Rows are points. Two turns around zero, p and q, are shown by what they do to some points. Where does a point land after both, in the order given? Backwards means that the second turn is done in reverse. Each puzzle has new turns, and all numbers are rounded.

Turn p:
[ 0.02 -0.36] => [ 0.08 -0.35]
[-0.53 -0.17] => [-0.49 -0.26]
[0.23 0.22] => [0.19 0.26]
[0.28 0.31] => [0.22 0.35]
Turn q:
[ 0.27 -0.23] => [ 0.35 -0.05]
[-0.47 -0.13] => [-0.32 -0.36]
[0.21 0.36] => [-0.02  0.42]
Where do these land?
p, then q: [ 0.17 -0.28] => [ 0.32 -0.09]
q, then p: [0.12 0.53] => [-0.27  0.47]
p, then q: [-0.28 -0.24] => [-0.04 -0.37]

Turn p:
[-0.17 -0.12  0.17  0.09] => [-0.16 -0.15 -0.02  0.18]
[ 0.09 -0.23  0.15 -0.41] => [-0.04 -0.38  0.04 -0.33]
[0.22 0.00 0.01 0.30] => [0.27 0.05 0.07 0.24]
[-0.21 -0.11 -1.07 -0.03] => [ 0.16  0.51 -0.91 -0.29]
[-0.01  0.22  0.38  0.21] => [-0.11  0.02  0.38  0.28]
[ 0.07  0.24  0.37 -0.16] => [-0.14 -0.06  0.44 -0.08]
Turn q:
[ 0.47 -0.12 -0.20 -0.32] => [ 0.30  0.05 -0.40 -0.36]
[-0.07  0.25 -0.12 -0.08] => [-0.21  0.16  0.03 -0.14]
[ 0.11 -0.07  0.37  0.60] => [0.32 0.13 0.25 0.58]
[ 0.17 -0.20 -0.38 -0.14] => [ 0.00 -0.06 -0.46 -0.12]
[-0.67  0.15  0.33 -0.06] => [-0.41 -0.28  0.58  0.04]
Where do these land?
q, then p backwards: [-0.27 -0.17 -0.38 -0.37] => [-0.35 -0.32  0.00 -0.40]
p, then q: [-0.07  0.17 -0.54 -0.19] => [-0.28  0.26 -0.11 -0.45]
q, then p: [ 0.44 -0.23  0.23  0.01] => [ 0.51 -0.04  0.16 -0.12]
p, then q backwards: [ 0.01 -0.22  0.21  0.41] => [-0.10 -0.32  0.10  0.37]
q, then p: [-0.13  0.54 -0.08 -0.23] => [-0.51  0.08  0.21 -0.24]
p, then q: [ 0.02 -0.09  0.56  0.37] => [ 0.25 -0.13  0.19  0.59]

Turn p:
[ 0.00 -0.25 -0.48  0.25  0.28 -0.25 -0.33 -0.04] => [ 0.28 -0.14 -0.31  0.09  0.40 -0.25 -0.37 -0.22]
[ 0.25 -0.09  0.23 -0.17  0.15 -0.25 -0.34  0.24] => [ 0.36  0.05  0.26 -0.16  0.30  0.00 -0.05  0.30]
[-0.24  0.26 -0.15 -0.16  0.39  0.02  0.04 -0.31] => [-0.28  0.18 -0.07 -0.17  0.30  0.02  0.10 -0.42]
[-0.44 -0.14 -0.42 -0.27  0.30  0.20 -0.33  0.33] => [-0.23 -0.42 -0.37 -0.41  0.48 -0.15 -0.04  0.09]
[-0.49 -0.24  0.43  0.04  0.32 -0.08 -0.19  0.16] => [-0.30 -0.29  0.36  0.14  0.52  0.12 -0.10  0.19]
[-0.53 -0.36  0.39 -0.09 -0.53  0.16 -0.18 -0.04] => [-0.25 -0.71  0.39 -0.02 -0.26  0.32 -0.13  0.10]
[ 0.46  0.47 -0.08  0.46 -0.16  0.27  0.41 -0.34] => [-0.02  0.66 -0.33  0.33 -0.56  0.18  0.00 -0.20]
[ 0.10  0.16 -0.33 -0.19 -0.52 -0.17  0.05 -0.11] => [ 0.17 -0.04 -0.01 -0.30 -0.51 -0.26 -0.05 -0.22]
[ 0.47 -0.29  0.25 -0.07  0.24 -0.25  0.52  0.48] => [ 0.31  0.19  0.16  0.40  0.11 -0.36  0.55  0.49]
[ 0.34  0.53 -0.32  0.24 -0.62 -0.11  0.09 -0.05] => [ 0.13  0.40 -0.16 -0.14 -0.76 -0.23 -0.33 -0.08]
[ 0.10 -0.05  0.47 -0.04  0.15  0.46  0.25 -0.32] => [-0.15  0.12  0.07  0.25 -0.04  0.60  0.41 -0.03]
Turn q:
[ 0.48 -0.38 -0.14  0.52 -0.04  0.57  0.18 -0.07] => [ 0.49 -0.36 -0.35  0.30 -0.18  0.55 -0.08 -0.31]
[ 0.06 -0.01 -0.15  0.11  0.13  0.12 -0.08  0.36] => [ 0.01  0.03 -0.31 -0.07  0.02  0.21 -0.11  0.23]
[-0.37  0.03 -0.19 -0.31  0.26 -0.05  0.19 -0.02] => [-0.34 -0.06 -0.01 -0.13  0.35 -0.06  0.34  0.06]
[-0.28  0.42  0.56  0.27 -0.08 -0.09 -0.47 -0.20] => [-0.32  0.46  0.42  0.47 -0.29 -0.13 -0.31  0.08]
[ 0.02 -0.20 -0.35  0.00 -0.40  0.14  0.16 -0.04] => [ 0.06 -0.28 -0.35 -0.12 -0.13 -0.14  0.05 -0.34]
[ 0.01 -0.08  0.08  0.30 -0.01  0.10  0.73  0.11] => [ 0.34 -0.18 -0.24  0.32 -0.11  0.01  0.57  0.10]
[ 0.30 -0.19 -0.67 -0.02  0.11  0.44  0.00 -0.01] => [ 0.09 -0.20 -0.48 -0.28  0.22  0.47 -0.06 -0.39]
[-0.29 -0.07  0.72  0.08 -0.06 -0.18 -0.68  0.17] => [-0.33  0.03  0.47  0.26 -0.31 -0.17 -0.60  0.50]
[ 0.17 -0.23  0.12 -0.10  0.03 -0.04  0.27 -0.33] => [ 0.25 -0.25  0.28  0.03  0.09 -0.01  0.20 -0.19]
[ 0.10  0.14 -0.44 -0.31  0.06 -0.79 -0.09 -0.29] => [ 0.14  0.31  0.14 -0.41  0.62 -0.55 -0.09 -0.22]
[-0.21  0.56  0.47 -0.55  0.00 -0.22 -0.21  0.31] => [-0.41  0.47  0.43 -0.38 -0.27 -0.19  0.10  0.48]
Where do these land?
p, then q: [-0.61  0.32 -0.57  0.05  0.20  0.17  0.01  0.40] => [-0.57 -0.05 -0.18 -0.20  0.65 -0.44 -0.06  0.11]
q, then p backwards: [ 0.24  0.23 -0.54 -0.21  0.29  0.07 -0.24  0.16] => [ 0.06  0.40 -0.13 -0.15  0.35  0.28 -0.45 -0.09]
p, then q: [ 0.36 -0.22 -0.14  0.39 -0.23  0.29 -0.02 -0.26] => [ 0.21  0.00 -0.40  0.04 -0.19  0.17 -0.28 -0.46]
q, then p: [ 0.22 -0.21  0.21  0.30 -0.20 -0.34  0.06  0.23] => [ 0.50  0.11  0.01  0.04 -0.09 -0.19 -0.21  0.29]
p, then q: [-0.29  0.06  0.42  0.32 -0.10  0.22 -0.28 -0.08] => [-0.44 -0.14 -0.05  0.22 -0.26  0.29 -0.27  0.11]
q, then p: [ 0.24 -0.24  0.20 -0.58 -0.23  0.18  0.12  0.05] => [ 0.19 -0.39  0.32 -0.10 -0.22  0.14  0.47  0.09]
q, then p: [-0.10 -0.22  0.32  0.23  0.50  0.16 -0.01  0.38] => [-0.15 -0.14 -0.38  0.19  0.10  0.02 -0.07  0.63]
q, then p: [-0.62 -0.21  0.38 -0.22  0.00 -0.86  0.30  0.30] => [ 0.02  0.01  0.59  0.31  0.37 -0.86  0.01  0.48]
q, then p: [ 0.38 -0.34 -0.32 -0.44 -0.13  0.01 -0.09 -0.44] => [ 0.37 -0.15  0.24 -0.11  0.24  0.43  0.38 -0.40]
p, then q: [-0.07  0.79 -0.03  0.22 -0.03  0.18 -0.10 -0.23] => [-0.67  0.43  0.03 -0.11 -0.17 -0.05 -0.02 -0.31]
p, then q: [ 0.26  0.04  0.05 -0.06 -0.08 -0.09  0.24 -0.51] => [ 0.20  0.14  0.18  0.19 -0.24  0.01  0.19 -0.43]
